Rows are points. Two turns around zero, p and q, are shown by what they do to some points. Write where each new point lands after one turn and then the other. Backwards means that the second turn is done in reverse. Each puzzle has new turns, and all numbers are rounded.

Turn p:
[7 3] -> [ 7 -1]
[21 31] -> [35 14]
[ -1 -46] -> [-26 -38]
[-27  12] -> [-16  25]
Turn q:
[-18 -22] -> [-17  23]
[-19   9] -> [13 16]
[38 35] -> [ 25 -45]
[ -1 -23] -> [-22   7]
Where do these land?
p, then q: [15 31] -> [ 10 -33]
p, then q backwards: [-31 -31] -> [ 19 -40]
q, then p backwards: [16  0] -> [  5 -15]

Turn p:
[11  4  9] -> [  4 -13   6]
[-43   9 -15] -> [-15  43   8]
[-36 -35 -10] -> [-35  25 -28]
[ 57 -11 -16] -> [ 42 -34 -27]
[10 16  8] -> [10 -9 16]
[ 2 17 24] -> [ -4 -13  26]
Turn q:
[-21   6 -22] -> [-14  18 -21]
[-16  22 -14] -> [  0  27 -14]
[40  6 51] -> [ 39 -20  48]
[  0 -20  19] -> [-11 -15  20]
[ -3 -15 -34] -> [-15 -10 -33]
Where do these land?
p, then q: [-32 -23  21] -> [-32  32  -1]
q, then p backwards: [-17  16  13] -> [-20  15  -7]
q, then p: [ 34 -35 -27] -> [ -7   5 -55]
p, then q: [12 42 13] -> [ 15 -18  39]
p, then q backwards: [  3  -1 -21] -> [  4  18 -10]

Turn p:
[-15  12  -5   0] -> [ 8  3 12 13]
[40 28 11 -5] -> [ -2  41 -28  -8]
[ 33 -25   5  65] -> [ 38 -18 -25 -60]
[-17  -1  -3  -4] -> [-1 -7 13 10]
[-23  12  18 -32] -> [-27  15  27  18]
[ 8 -3 22 -9] -> [-18  10   2 -14]
[-26 -24 -46 -15] -> [  0 -45  -2  39]
Turn q:
[-20  13  -5  15] -> [ -2 -14   8 -24]
[ 45  39  25 -60] -> [ 34  -5 -73  35]
[  5  -1 -55   7] -> [-26 -38  23  22]
[-15 -12 -14   6] -> [-2 -5 24 -2]
[-7  8  8 16] -> [ -6   1  -2 -20]
[ 13 -24  14  13] -> [-14  30   4   4]
[-21 -23  27   1] -> [ 18  30  16 -14]
Where do these land?
q, then p: [  4 -25 -22 -13] -> [ 14   4  12 -30]
p, then q: [ 15  -3  10 -30] -> [ 11 -21  17 -20]
p, then q backwards: [ 6 24 -7 20] -> [ -8  -6  23 -21]
p, then q backwards: [17 20 43 44] -> [-42  -6  49  17]
q, then p backwards: [-41 -17 -24 -20] -> [-47   2  -3  26]

Turn p:
[-35  -1  29 -38 -21 -45] -> [ -3   4 -63 -14   5  43]
[-39  13  31  -9  14  11] -> [-41   1  -8  13  -9  32]
[-24   3  32 -23 -26  18] -> [-41  15 -35   1  -1   0]
[ 49 -21 -44  11   6   9] -> [ 39   5  39 -11  20 -39]
[-35  10  10  18 -15  -7] -> [ -6   6 -19  16 -34  14]
[ -5  21 -25 -28   1  15] -> [-2  6 -3 32 32 -4]
[ 57  15 -16  21  12   7] -> [ 19 -37  33  -3   9 -38]
[ 19 -23 -11  24  -3 -21] -> [ 33   0  11 -24 -15  -8]
[ 13 -17  -6  25  32  13] -> [  2  -1  46 -10  -8   0]
Turn q:
[-15 -45 -16 -59  11  10] -> [ 14 -25 -25 -40   2 -56]
[29 18 25 -6 -2 10] -> [-35   6  18   6  18  -1]
[ -3  29 -18  12   8  -9] -> [22 16 10 13 14 15]
[ 34   6 -16  10  18  15] -> [ -3  -5  17 -20  29  23]
[-18   3  34  11 -75   6] -> [-26 -26  17  54 -51 -10]
[-19   7  -7  16  22  11] -> [ 17  22   9 -15 -10  10]
[ -7 -18  -2  17  18 -44] -> [ 10  12 -47   3   0  21]
Where do these land?
p, then q: [ -1   0 -34  25  12 -35] -> [-41 -25  14  -4  17  19]
p, then q: [  8   5 -20 -26  13   8] -> [ -5  27  -5 -20   8  14]
q, then p: [-53 -17  16  -2  -7  -1] -> [ 31  -3 -40   7  -7 -27]
q, then p: [-21 -20  -9   9  52   3] -> [  1 -10 -16  21  52 -16]
q, then p: [ 10  33  11   8 -16  -3] -> [-17 -12  11   4 -32   5]
p, then q: [ 27  17  -4  -5 -59  47] -> [ 41  17 -52  38  11  22]
q, then p: [ 31 -18  41  -9   4 -18] -> [ 8 31  5 34 -7 34]
